Every row gives one point. Each copy is the shape, with its points in the same order, stretched, turned, moved and blurred by noise. Some copies are also mirrored. Which?

Shape, 6 rows:
[[  1.6   2.2]
 [ 22.3 -16.7]
 [ -5.4  36.3]
 [ -0.6  34.9]
 [  1.2  -0.4]
 [ 16.8  -4.0]]
Copy 1 (6 x 2):
[[ -9.4   8.2]
 [  7.5 -13.7]
 [ -4.9  41.1]
 [ -3.9  37.4]
 [-10.5   6.6]
 [  2.9   2.5]]
Copy 1 is: only turned
Copy 2 (6 x 2):
[[  4.3  -9.4]
 [ 15.0  15.8]
 [ 12.1 -43.5]
 [ 16.2 -39.8]
 [  2.3  -7.1]
 [ 15.4   2.5]]
Copy 2 is: mirrored
Copy 3:
[[ -2.2   9.3]
 [ 10.9 -16.0]
 [  2.6  39.8]
 [  6.2  39.7]
 [ -0.8   4.7]
 [  7.2  -2.9]]
Copy 3 is: only turned

Shape (8 x 3):
[[-13.6  10.0  44.4]
 [-18.8 -19.4  11.9]
 [  1.5  32.2  15.2]
 [  4.7  15.2  -5.9]
 [-11.1 -11.8   4.2]
 [-13.8   4.7  10.1]
 [ 32.2  10.8 -10.3]
 [ 26.8  -5.9 -13.9]]
Copy 1, 8 rows:
[[ 15.3 -40.7  13.7]
 [-18.4 -12.7   8.8]
 [ 36.9 -11.7  -4.1]
 [ 19.1   9.6  -7.7]
 [ -8.6  -2.4   5.2]
 [  3.6 -12.1  -1.3]
 [ 28.1  31.2   9.3]
 [ 11.3  33.2  12.7]]
Copy 1 is: mirrored
Copy 2, 8 rows:
[[  0.2  42.1  10.2]
 [ -4.2   7.6 -22.0]
 [ -1.0   7.5  33.5]
 [  2.3 -16.3  17.5]
 [ -3.4  -0.3 -12.6]
 [ -4.1   6.7   2.2]
 [ 27.0 -25.7  27.4]
 [ 23.3 -30.1  10.8]]
Copy 2 is: mirrored

Shape:
[[-70.0  -5.0  10.8 -13.9]
 [  8.4  11.3   6.2  -4.9]
 [  9.1   2.3  11.9 -11.5]
 [  5.2  18.6   9.3 -10.1]
 [-17.6  15.4   4.0  -7.8]
 [ -0.2  -2.6  -7.1  -7.7]
 [  9.0  16.3   7.2  33.8]
 [ -6.5  15.7 -43.0  -4.4]
 [  0.4  16.3  -3.3  -7.1]]
Copy 1, 9 rows:
[[-65.2  12.9  13.4 -15.3]
 [ 13.2   9.8   8.4  -5.7]
 [ 19.2   2.3   7.4 -19.8]
 [ 11.7  17.3  12.4 -12.1]
 [-11.9  19.1   4.4  -2.8]
 [  2.7   0.7  -8.5  -5.9]
 [ 15.3   8.8  21.5  28.4]
 [ -7.0  18.4 -35.6  13.3]
 [  7.8  18.2  -1.8  -5.2]]
Copy 1 is: only turned
Copy 2 (9 x 4):
[[-44.3 -55.6 -33.9 -15.8]
 [ 14.1  -3.1  -7.8   5.3]
 [ 16.2 -10.8  -2.2  -1.8]
 [ 16.9  -8.8 -16.4   1.5]
 [  2.6 -17.8 -30.0   1.5]
 [ -3.8  -2.9  -4.5  -4.7]
 [  4.7  -1.4  -3.9  42.7]
 [-21.5  27.3 -27.8  -5.1]
 [  3.1   0.9 -18.6   0.5]]
Copy 2 is: mirrored

Shape, 10 rows:
[[-16.7 -16.3 -25.0  21.5  -2.2  -5.5]
 [ 14.7  -7.1 -20.1  -6.9  22.8 -10.6]
 [  2.0  -5.2  23.1   3.7  35.2  -0.9]
 [ 23.4 -10.6 -23.8 -14.4   7.0  -1.3]
 [-10.0 -15.7  25.8 -11.8   6.6   0.8]
 [-12.5 -18.7  14.4 -18.4  -5.7 -28.6]
 [-12.9   8.6  28.7 -13.3  -0.6  -0.1]
 [-16.2  -2.6   0.8 -14.7   3.2  -5.4]
 [-12.4   5.5   2.6 -23.2   8.4 -15.1]
 [ -8.3   1.4  28.2  67.7   7.7  -3.7]]
Copy 1:
[[ -6.7 -27.3   3.3  26.1   6.6  -9.4]
 [  6.9   0.1 -27.1   7.1  16.6 -12.5]
 [ -8.7  31.5 -16.9  10.2 -21.5  -2.1]
 [ 18.5 -16.2 -26.1  -2.6  16.0  -3.9]
 [ -9.3   3.3  -7.3 -10.5 -32.3  -8.9]
 [ -3.4 -10.7  -3.6 -14.8 -21.7 -40.3]
 [-12.9  11.8  10.1 -22.6 -23.9  -4.8]
 [-14.9  -7.9  -3.5 -13.4  -5.1 -14.5]
 [-14.0   2.9  -5.2 -20.5   0.7 -21.5]
 [  1.8  30.1  36.4  52.2 -31.0   4.3]]
Copy 1 is: mirrored
Copy 2, 10 rows:
[[-40.7  -9.6  -5.4   9.1  -0.3 -10.5]
 [ -2.5   5.7 -29.7  10.3  23.5 -18.5]
 [  0.3  33.2 -32.0  23.5 -11.5  -4.3]
 [  5.8  -8.9 -26.8   1.7  22.0  -8.4]
 [ -0.6  15.1 -27.9   0.2 -34.9  -7.9]
 [  2.8   3.3 -19.2  -4.9 -32.5 -37.6]
 [  5.6  26.7  -7.6  -9.2 -31.0  -4.6]
 [-10.2  12.5 -18.7 -13.6 -14.1 -15.4]
 [  0.4  20.7 -20.1 -15.6  -8.0 -25.2]
 [-28.0  23.0  24.7  55.1 -30.4  10.6]]
Copy 2 is: mirrored
Copy 3:
[[-21.8  -4.6 -15.2  29.5   7.9  14.9]
 [  3.7 -21.1 -19.6  -6.8  24.0   0.5]
 [ 13.5 -12.9  29.9 -11.5  32.3  12.3]
 [ 11.5 -22.0 -27.6  -7.8   3.7   2.1]
 [  2.0 -12.2  32.5 -10.8  -1.9   6.3]
 [-12.7 -19.5  21.1  -2.3  -7.6 -22.2]
 [ -1.8  12.4  31.7 -20.7  -0.2  -2.9]
 [-14.9  -3.1   7.4 -12.5   3.0  -0.3]
 [-14.7  -2.3   7.6 -21.5   9.0 -13.0]
 [ 15.7  24.8  35.7  51.6  37.2  16.6]]
Copy 3 is: only turned
Copy 4 (10 x 6):
[[ -4.7 -25.8 -21.4  15.8   0.0  10.7]
 [ 30.2 -16.9 -15.8   1.9  23.0   2.5]
 [ 14.6  -6.1  23.5   7.1  36.9   1.4]
 [ 39.7 -15.1 -20.7  -5.7   8.9   7.8]
 [  3.6  -7.8  17.0 -16.5  22.7  10.4]
 [ -4.9 -24.5   1.8 -31.0  20.9  -4.9]
 [ -3.1  10.2  12.2 -16.1  15.5   0.4]
 [ -2.1  -3.2  -7.4 -13.1  18.5   4.7]
 [  1.2  -2.1 -12.8 -18.3  27.7  -6.0]
 [-10.7 -13.5  38.5  44.3  -7.6 -12.3]]
Copy 4 is: only turned

Shape (11 x 8):
[[ 36.5  20.8   6.0   1.9 -30.1 -28.1  10.0   6.7]
 [-21.7   2.7  15.9  -1.2  15.1   4.4 -30.4  22.2]
 [  0.6  17.3  20.7  -5.1 -15.0  -9.9   3.7  -5.2]
 [ -5.8  -7.4 -32.5  44.3  -2.6  16.3 -14.1  17.5]
 [-14.8 -17.1  31.1  -4.8  -2.3 -17.8  -5.0  10.9]
 [ -3.6   0.4  29.9   2.0  18.3 -22.1 -13.7 -19.6]
 [ 29.3   6.5  -0.3  34.9  -1.3  14.6   8.1  11.5]
 [-14.5  -1.1  24.2  -8.0  17.1  -5.6  -9.8 -28.7]
 [  3.2  21.8  18.0  -0.3   3.2 -30.4  22.2   1.4]
 [ -0.4 -12.0 -14.8   4.4   5.2  16.7  -3.2  20.0]
 [ 23.3  19.3  -6.1  45.5 -25.9  13.4  21.8   1.6]]
Copy 1, 11 rows:
[[ 49.0  18.8   2.1 -25.3  -6.2 -20.3  -1.1  -2.3]
 [-34.1  16.1  12.3  20.4   4.2   6.3 -12.0  11.4]
 [ 12.6  13.2  23.7  -8.2  -7.0   1.9   7.4 -11.4]
 [  6.8   4.3 -42.5  41.5  11.6   9.2 -12.6   2.4]
 [-11.0 -12.1  32.5   3.0   5.7  -5.4   0.0  12.8]
 [-10.5   8.5  30.5  14.5   6.0 -26.6  10.2 -15.0]
 [ 26.7  16.9 -24.1  21.4 -10.7  -9.0  20.1  10.3]
 [-20.6   3.6  31.2  13.3  -3.8 -12.3  15.0 -27.0]
 [ 13.3  13.3  18.3 -20.4  16.1 -12.8  24.2  -3.0]
 [-11.6  -3.3 -23.9  11.3  -7.4   3.2  -1.0   6.0]
 [ 53.3  16.7 -23.0  18.0  -6.3  10.2  21.6  -2.8]]
Copy 1 is: mirrored
Copy 2 (11 x 8):
[[ 55.0  10.8   6.4  -2.1 -16.5 -12.2  20.1 -10.7]
 [ -7.4  14.3  15.2 -26.1  12.5  -3.9 -10.9  24.4]
 [ 18.3  18.3  19.4 -14.9 -15.7  -2.5  18.0  -7.9]
 [ -3.4  -7.9 -12.0  39.7   9.9   2.8 -17.4  25.7]
 [  3.7 -10.8  35.0 -23.3  -3.4 -14.7   0.5  17.9]
 [  1.2  -0.9  25.8 -27.0   9.7 -10.5 -10.5 -26.0]
 [ 33.0   0.3  11.5  27.8  16.7  14.0   9.9  -2.2]
 [-13.3   5.2  22.1 -29.8   0.2   0.7  -6.6 -28.3]
 [ 20.5  14.4  21.9  -9.1  -0.2 -24.2  27.2 -14.7]
 [ -1.6 -12.0  -6.7   0.9   9.4   8.6   7.4  17.5]
 [ 32.3  12.8  15.0  48.1  -8.1  15.2  18.5  -8.1]]
Copy 2 is: only turned
Copy 3:
[[ 24.1   3.5  41.8   4.5  14.5 -27.7 -18.3   5.5]
 [  1.0  24.1 -37.2  -2.4   3.0 -26.3  15.6  12.9]
 [  1.4  27.0  19.9   1.8  -0.5 -27.9   2.4  -8.5]
 [  1.9 -29.2 -27.9  27.3  -2.5  13.2 -11.0  24.2]
 [ -6.1   7.3  -0.5 -12.5  -5.3 -38.3  34.3   3.6]
 [ -1.0  10.5  -5.4  -0.9  21.0 -41.2  23.7 -24.5]
 [ 24.9  -7.1   4.7  30.8   7.8  13.4   5.1  11.0]
 [ -9.3  21.3 -15.2  -5.8  15.6 -26.2  19.4 -35.0]
 [-14.5  26.4  29.6   6.9  23.9 -30.1  12.0   2.3]
 [ -1.9  -4.3 -15.0  -8.0  -0.4  12.7   7.1  19.7]
 [ 11.8  -9.0  28.6  44.5  -7.6  11.7 -12.2  10.9]]
Copy 3 is: mirrored
